Each row is a point. Examples show where two turns around zero, p and q, send a point. Where does a point land after both, in the order given? Backwards means that the second turn is done in reverse. Each puzzle has new turns, and all numbers are rounded.
In the rows, 128 means zero.

Turn p:
[ 97 158 183] => [135 167 185]
[118 116 142] => [138 120 145]
[131 168 149] => [125 172 137]
[158 136  86] => [111 127  79]
[158 120 144] => [159 136 114]
[106  70  63] => [ 99  45 108]
Turn q:
[161 118 171] => [155 134 176]
[ 92 157  96] => [ 86 134  91]
[ 69 120  92] => [92 91 81]
[161 125 177] => [150 138 182]
[157 120 103] => [158 143 108]
Where do these land?
p, then q: [ 95  98 108] => [140  82 137]
q, then p: [166 115 169] => [175 161 130]
p, then q: [131 161  97] => [ 92 123 101]
q, then p: [140 100  80] => [116 112  75]
p, then q: [109 166 185] => [100 167 180]

Turn p:
[149 154 103 156 131 145] => [149 132 141 154 105 161]
[108 133 137 138  99  89] => [129 169 133 114 121  96]
[ 62  97 104 179  59  79] => [137 184 103 114  55  48]
[119 140 168  87 148 168] => [ 88 101 130  93 155 163]
[124  92 165 141 126 141] => [ 95 101 146 124 119 100]
[225 158 131  93 128 154] => [181  88 185 127 173 178]
[129 126 120 129 113 143] => [137 119 128 119 112 132]
[ 90  97  84  95 199 134] => [109 103  39 158 154 137]
[147 154 140 133 149  99] => [127 155 147 149 158 136]
Turn q:
[172 120  84 114 156 147] => [130 124  66 112 160 118]
[107  72 145 135 106 113] => [107  81 157 110 106 147]
[ 82  91 104 107 136 156] => [ 58 125 126 112 135 139]
[111 156 168 138 190  93] => [134 118 156 196 145  84]
[171 137 119 175 142 142] => [164 120  83 156 129 150]
[114 170 200 114  80 113] => [170 161 211 126 119 134]
[139 150  75 112  86 132] => [133 168  96  83 102 123]
Where do these land?
p, then q backwards: [152 142 152 143  94 174] => [108  98 160 132  80 111]
p, then q: [116  61 122 138 158 124] => [105  85 113 132  75 114]
p, then q: [ 98  60 106 151 108  95] => [148 106 119 107  60  83]
p, then q backwards: [ 93  44 144 125 134  96] => [123 122  80  96 188  77]
q, then p: [126 161 101 106 138 148] => [136 165 112 137 137 159]
p, then q: [170 193 111  86 126 129] => [148 146 102 141 206 148]
p, then q: [167 142 128 170 134 130] => [159 119 146 153 124 167]
p, then q: [162 149 159 143 116 129] => [145 124 167 146 152 143]
q, then p: [ 70 199 129  90 144 125] => [ 97 218 152 127 138 147]

Turn p:
[153 115 146 101 135 105 127 143 113] => [142 105 159 104 133 110 127 144 127]
[133 132  95 151  90 118 101 120 104] => [118 148 106 121  98 110 109 127  84]
[115 121 119 153 138 154 147 140 132] => [126 125 107 164 133 140 142 138 131]
[147 159  93 132 118 155 116 136 121] => [125 164 125 132 136 145 134 138  85]
[158 119 153 145 153 106 143 113 159] => [174 126 142 142 139 106 128 106 157]
[101 134 104 141 149 115 117 110 122] => [111 139  94 126 147 117 106 123 135]
[ 85 145 164 111 107 130 133 143 126] => [ 81 122 152 126 105 144 132 129 157]
[148 137 136 123 122 168 109 127 120] => [128 125 148 136 133 157 128 117  93]
[134 106 123 117 138  92 152  99 127] => [145 114 111 102 136  93 141 115 147]
[105 112 147 106 130 137 136 148 156] => [129 111 135 125 119 159 135 141 164]
Turn q:
[106 121 147 149 157 132 124 107 135] => [128 106 126 156 137 137 122 111 158]
[127 131 115 144 101 116 124 120 138] => [140 148 115 137 110 113 138 135 133]
[165 119 177 130 121 147 100 167 118] => [160  95 176 120 111 124 102 131  94]
[109 130 121 117 127 125 107 139 138] => [116 133 123 122 107 136 109 132 136]
[130 130 120 116 107 148 110 112 132] => [148 130 110 111 109 144 133 125 126]
[117 137 116  96 133 127 225 162 140] => [ 71 144 154 120 172 145 177 183 120]
[167 123 115 136 152 129 121 131 139] => [151 131 135 110 157 110 108 131 136]
[115 108 113 130 112 123 112 115 108] => [126 121  92 132 112 118 126 120 116]
[116 152 111 140 119 127 132 121 102] => [123 155 113 145 130 136 134 112 110]
[128 131 144 123 151 106 126 104 130] => [118 119 136 126 135 117 133  98 152]
Where do these land?
q, then p: [132  98 127 130 154 158 125 132 117] => [147  99 113 128 146 138 108 143 114]
p, then q backwards: [111  95 125 130 146 143 156 134 137] => [110 100 131 139 130 148 144 100 141]
p, then q: [ 82 106 128 119 153 149 125 127 110] => [116 107  91 136 135 142  99 154 144]
p, then q backwards: [100  98 148 142 144 130 151 142 113] => [100  86 146 141 139 122 141 120 139]
q, then p: [135 141 153 105 129 131 125 135 139] => [124 109 149 122 118 144 138 114 136]
p, then q: [148 145 124 142 115 102  88 131 150] => [151 149 148 111  97 127 119  96 117]
q, then p backwards: [167 148 131 155  80 103 103  95 119] => [180 128 120 158  95 101 150  98 150]
q, then p: [131 159 119 110 133 136 144 165 113] => [ 84 120 152 137 148 140 123 129 123]
p, then q backwards: [151 134 107 137  88  98 103 114 139] => [151 146 110 121  94 113  85 136 122]
p, then q backwards: [107 141 128 143 148 151 157 121 136] => [102 136 122 145 142 126 156 103 126]
p, then q backwards: [120 133 126  98 115 143 133 138 142] => [120 143 132 102 121 146 139 126 143]
p, then q: [151 138 120 125 131  93 126 102 121] => [111 140 136 103 127 108 135  96 137]
